Each row is a point. The window is the flat piece filled in between its corners: a triangle in 3 columns, a solid with four corners in 4, and so on. A path goes straight from each point to the next, and from the last back to the first. List the points from which the path goes on through the window.
In the rows, zero is written as 128.

Window (3 x 3):
[[119 128 222]
 [169  93  67]
 [166 139 125]]
Path:
(1): [ 93  97 133]
(2): [161 112 166]
(3): [162  85 178]
(4): [128 134 136]
(5): [114 124 153]
(6): [166 116 202]
(7): [159 111 180]
(8): [105 167 173]
(9): [105 189 159]
(10): [145 108 231]
(11): [133 101 211]
(12): [112 150 141]
Through the window after points: 3, 5, 7

Window (4 x 4):
[[158 104  71 143]
 [ 59 167 208 145]
 [170 121 155 138]
 [142 160 113 132]]
Path:
(1): [136 157  98 163]
(2): [138 146 150 175]
(3): [143 139 140  99]
(4): [ 98 112 217  89]
(5): [121 159 133 172]
(6): [ 68 179 206 193]
(7): [ 71 145 189  88]
(8): [ 89  88 174  97]
(9): [120 210 132 185]
(10): [ 78 171 209 175]
(11): [ 80 164 165  75]
(12): [163  99 112 113]
(13): [140 122 128 179]
(14): [141 147 170 205]
(15): [124 121 155 127]
(16): [133 112  96  96]
Through the window after points: 2, 4, 6, 8

Window (6 x 6):
[[156 166 153 118 165 184]
 [ 92  65 160 144  69  72]
 [ 75  73 132  66  91  90]
 [134 181  98  77  91 126]
 [ 73  83 187 200 176  49]
 [178 117  47 162 189 132]]
Path:
(1): [148 137 137 122 138  91]
(2): [101 130 113 151 173 131]
(3): [103 128 100 136 101 169]
(4): [160 125 112  70 127  97]
(5): [172 115 137  86 104  89]
(6): [ 76 163 137 103  84 134]
(7): [ 79 123 121 188 148 160]
(8): [212 126  93  93 136  59]
(9): [134 109 123  88 115  77]
(10): [ 37  81  99 191 119 117]
(11): [ 85 140  90 163  86 124]
(12): [159  65 127 136 184  67]
Through the window after points: none

Window (6 x 6):
[[137  84  81 195 155 112]
 [ 62 167 116 133 139 167]
 [188 107 210 158  91  93]
 [ 68 136 125 153 138 222]
 [183  64 124 112 103 129]
 [203 118 100 120 106 176]]
Path:
(1): [ 70 149 142 176  68 180]
(2): [152 134 149 126 194 120]
(3): [117 136 126 112 147 174]
(4): [119 144 104 158  98 148]
(5): [167  99 108 142  78 175]
(6): [105 111 142 114 183 156]
(7): [134 127 129  89 161 180]
(8): [ 22 190  97 207  88 144]
Through the window after points: 3, 5, 7

Window (8 x 8):
[[ 88 147 127 163 103 173  90  65]
 [156 115 189  66 139  81  66 149]
 [ 71 149 136 179 101  79  87 108]
 [176 116 143 191 130 103 129 127]
 [ 98 127  81 149 132 180 178 168]
 [144  73  33  93 172 139 116 208]
 [163 176  85  78  94  29 139 135]
 [141 114 131  60 141  86 146  47]]
Path:
(1): [167 205  94 118 191 137 145 172]
(2): [118 153  80 132 178 193 141 107]
(3): [100 120 108 148  97 138 150 155]
(4): [113  94  93 111 104 105 116 142]
(5): [142 209  98 154 181 133 130 144]
(6): [144 160  93  72 211 154 194 144]
(7): [112  64  87 156  55  83  80  92]
(8): [102 107  94 125  88 113 152 135]
Through the window after points: 2, 4, 8
